Every row gives one point. The last column is the point's height on a tilted bowl or saddle (a function of degree 2), plus a little noise. Count its main directions that bend up, bend down and stay straight.
In the rows, zero is written as 128.

Points:
[[133 166 110]
 [122 138 123]
 [ 38 105  23]
 [194 203  77]
 [125  61 110]
 [166 135 137]
 [170 175 112]
 [ 70  86  80]
 [120 149 114]
 [106 166  86]
 [139 139 129]]
Directions: 0 up, 2 down, 0 straight

Points:
[[ 85  89 168]
 [172 106 152]
 [130  69 162]
 [ 45 104 207]
 [167 110 148]
 [133 166 156]
 [104 113 149]
 [ 89 141 161]
 [169  50 189]
 [191 118 163]]
Directions: 2 up, 0 down, 0 straight

Points, 18 rows:
[[ 93 126 171 148]
 [ 20 161 172  75]
 [ 89 139 106 133]
 [ 83 193 108  86]
 [215 156 218  14]
 [133  22 150 174]
 [158 173 138 108]
 [155 153 134 116]
 [ 97 132  86 122]
 [163 167 179  99]
 [117  89 145 167]
 [146 103 112 134]
 [101  93 161 170]
 [199  91  86  54]
 [165  84 150 126]
 [123 126 172 140]
 [131 180 123 111]
 [174 108 150 113]]
Directions: 0 up, 2 down, 1 straight

Points:
[[ 86 111  84 183]
 [138 100 123 157]
 [135 167 154 143]
 [176  62 161 179]
 [120 195 189 146]
 [ 99 130 182 141]
 [ 99 189 173 146]
 [123   8 136 229]
 [ 81 157 124 160]
 [179 121 114 157]
 [153  93 162 156]
 [ 53 116 148 178]
 [177 168 130 154]
 [113 154 172 140]
 [163 125 124 151]
 [127  73  58 192]
 [156 201  76 158]]
Directions: 2 up, 0 down, 1 straight

Points:
[[117 113 175 106]
 [ 56 219  66 194]
 [139 163 119 133]
 [154 117  86  89]
 [142 146 115 114]
 [ 87  60 109  71]
 [138 128 167 118]
 [101 132 141 106]
 [141  96 204 104]
 [113 169 154 164]
 [104 126 110  74]
 [192 183  90 185]
 [165 133  99 109]
 [ 88 128  20  51]
 [208 117 186 159]
 [158  91 134  94]
 [ 75  64 146  80]]
Directions: 2 up, 0 down, 1 straight

Points:
[[121 153 160 134 136]
 [143 127 120 134 134]
 [155  91 123 109 137]
 [120 162  62 144 153]
 [158 111  36 128 153]
 [232 148 137  87 225]
 [176 142 154 122 168]
 [125 158  78 130 144]
 [151 144 139 218 152]
 [ 80  91 100 155 115]
 [134 117 124 186 129]
 [ 90 190 112  78 147]
 [ 91 101  65 162 131]
 [ 59 118 147 105 113]
 [123 129  72 132 133]
 [154 118 110  91 139]
 [249  84 199 159 249]
 [ 96 134 112 135 120]
 [141  82 132  97 134]
 [135  88 103 156 127]
 [106 159 154 119 134]
 [148 170 143  95 162]
 [138 134 178 108 148]
 [ 84 112 137 180 110]]
Directions: 3 up, 0 down, 1 straight

Points:
[[200  96  58 162 157]
 [100 123 140 102 125]
 [123 105 109  53 146]
 [135 100 126 170 120]
 [168 147 133 159 107]
 [108 244 157  98   7]
 [ 82 145 181 150 102]
 [137 144  90 141 113]
 [145  82 149  36 166]
 [167 137 163 159 121]
 [ 60 165  82 130 130]
 [127  89 211 147 180]
 [146 159 114 102 114]
 [152 155 111 169  97]
 [141 171 181 105 106]
 [ 48 156 106 198 114]
 [ 40 214 131 109  71]
 [ 85  78 180 172 162]
 [154 122 140 143 117]
 [143  63  95 102  95]
 [ 96  80  77  81 122]]
Directions: 3 up, 1 down, 0 straight

Points:
[[168  74 149  86 125]
 [121  79  37  74 112]
 [112 125 188 171  58]
 [147 113 141 210 131]
 [ 61 174 117 148  79]
 [115 140 115  69 172]
 [229  83 102 166 196]
 [ 79  81 101 125 108]
 [180 106 114  79 158]
 [146 168 155 164 125]
 [ 84 152 144  65 144]
 [160 169 108  91 155]
 [ 65  76 148  67  66]
 [ 81 145 111  77 167]
 [157 129  88 163 184]
 [119 173 156 205  52]
 [183  85 114 213 179]
 [144  82 139 157 151]
 [167  95 115 168 187]
 [109  92 172 157  80]
 [159  43 138 148 119]
 [152  96  68 163 166]
 [190 162 132  89 134]
 [ 70 113  96 142 110]]
Directions: 0 up, 3 down, 1 straight

Points (45 x 7):
[[130 136 144 123 144 100 116]
 [145 157 201 249 105 147 199]
 [ 41 112 117 179  92 148 131]
 [156 135  89  82 120 156 151]
 [206 111 122 156  98 177 113]
 [133 122  53  74 130 153 180]
 [160 109 138 188 119 212 152]
 [156 229 126 160 141  94 181]
 [109 201  66 131  76  99 249]
 [ 59  93  79 120 181  62 135]
 [160 182 125 126  64 135 154]
 [102 108 154 103 139 136  97]
 [ 62  67 198  75 179 175 143]
 [ 83 205 104 213 161  99 205]
 [ 76 136 108 142  78  79 137]
 [158  95 140 155 144  75 126]
 [178 140 121 104 155  95 153]
 [151  97 165 188  74 130 101]
 [135 107  72 110 151 147 144]
 [128  96 131 151  92 191 110]
 [102 142  73  66  88 125 173]
 [ 98 129 126 173 104  90 130]
 [132 142 139  93  56 128 118]
 [147 143 153 155  37 114 128]
 [ 77 181 151  85 174  83 129]
 [ 68 145 189 142 107 164 118]
 [148 100 130 136 214  78 179]
 [ 93 133 186 106 141 129  92]
 [112 124 147 146 123 146 104]
 [108 158 103 129  50 145 161]
 [119  83 145  31 148 134 137]
 [111 128 160  85 129 130 102]
 [ 69 235  83 157 160 142 186]
 [124 169  93 202 162 113 191]
 [ 84  99 173 139 196 105 115]
 [196 121  79 161 108 142 138]
 [164 140  94 134 107 104 141]
 [152 136 160 188 126 117 133]
 [179 127 151 105 173  99 137]
 [116 209 139  83  58 135 188]
 [151 105 141  83 209 126 152]
 [128 128 138 137 122 150 106]
 [125 100 181 110 114 175  96]
 [184 132  56 154 152 139 193]
 [ 46 103 207  93 119 165 127]]
Directions: 4 up, 1 down, 1 straight

Points (44 x 7):
[[ 79 204  82 112 131  85 156]
 [114 129 170 149 106 117 153]
 [151  89 116 135 169 136 124]
 [184  95 125 101 146 135 106]
 [128 120 113 145  95 152 132]
 [ 60 142 113 150 118 161 154]
 [139 130 168  91 141 118 120]
 [ 92 111 153 112 133  47 151]
 [180 141 120 107 145 123  69]
 [161 121 173 178 161  71 182]
 [158 184 122 143 177 178 119]
 [ 75 168 174  91 163 153 217]
 [150 138 163 128 124  78 125]
 [147 111 159  90 170 164 121]
 [153 197  32 156 167 150 172]
 [116 249 133 156  84 106 249]
 [144 110 177 119 118 167 130]
 [146 127 139 110 249 152 161]
 [125  91  53  94 142  86 150]
 [139 144 149 149 190  85 135]
 [128 132 125 179  99  83 147]
 [ 86 104 170 116 102 126 179]
 [110 115  64 108 120 101 133]
 [ 55  78  64 188 129 224 144]
 [184 125 130  87 148 137  74]
 [111 178  99 142 127  63 118]
 [108 152 134 135 165 120 128]
 [164 165  80 108 178 175 110]
 [156  85 122 114 108 184 148]
 [174 208 136  93 124 126  67]
 [147 112 161 148 140 115 127]
 [119 101 124 175 126 133 125]
 [123 131 131 223 137 120 190]
 [138 132  94 120  77 166 162]
 [124 107 151 141  77 125 158]
 [118 136 134 135 134  78 119]
 [126  69  94 137 121 150 146]
 [ 88 165 107 166 147 122 146]
 [136  51 180 113 156 164 181]
 [165 103  91 111 116 132 132]
 [172 143  96 134  96 128 117]
 [102  97 134  60 127 177 232]
 [136 164 178 157 181 169 162]
 [164  80  99 121  85 131 170]]
Directions: 4 up, 1 down, 1 straight

Points:
[[102 121  92 103 132  96 162]
 [116 162 116 122 249 162 139]
 [114 150  78 161 168 127 156]
 [ 97 149 164 108 179 186 118]
 [130 154  81  63 137  94 170]
 [159 141 124 139 117  77 162]
 [145 160  99 136 171 181 122]
 [173 190  65 116  86 119 192]
 [132  57 139 212  78  98 239]
 [126  82 134 153  76 159 163]
 [151  87  73  93 110 108 184]
 [136 136 198 149 160 144 131]
 [ 96 151  75 134 124 136 156]
 [149 125 111  82 148 145 125]
 [147 174 100  49 150 124 151]
 [ 39 157 177 129 136  72 205]
 [135 122 142 140  87 121 140]
 [170  90 157 150 104 111 157]
 [107 149 115  27 152 145 151]
 [ 94 122 120  96 143  91 155]
 [141 148 126  94 117 112 132]
 [138  83 152  80 153 175 133]
 [138 129 120 129 136  46 188]
 [142 161 123 118 122 136 122]
 [180 125 162 145 146 195 130]
 [142 106 141 185 123 114 162]
 [164  97  86 124 173  79 186]
 [136 125 150 156 153 148 125]
 [136 145 103 164 104 140 149]
 [ 42 114 122 134 116 164 171]
 [128 140 122  61 115 106 147]
 [132 108 152 144 113 109 142]
 [172 106 145 150 202 151 141]
 [137 172 105 102 147 164 119]
 [120 133 156 145  75 141 141]
 [185 146 132 144 139 185 129]
 [134 127 149 164  44 147 168]
 [211 122 155 172 130  78 194]
 [142 105  71 165 152  96 188]
 [ 45  50  97 140 124 106 239]]
Directions: 6 up, 0 down, 0 straight
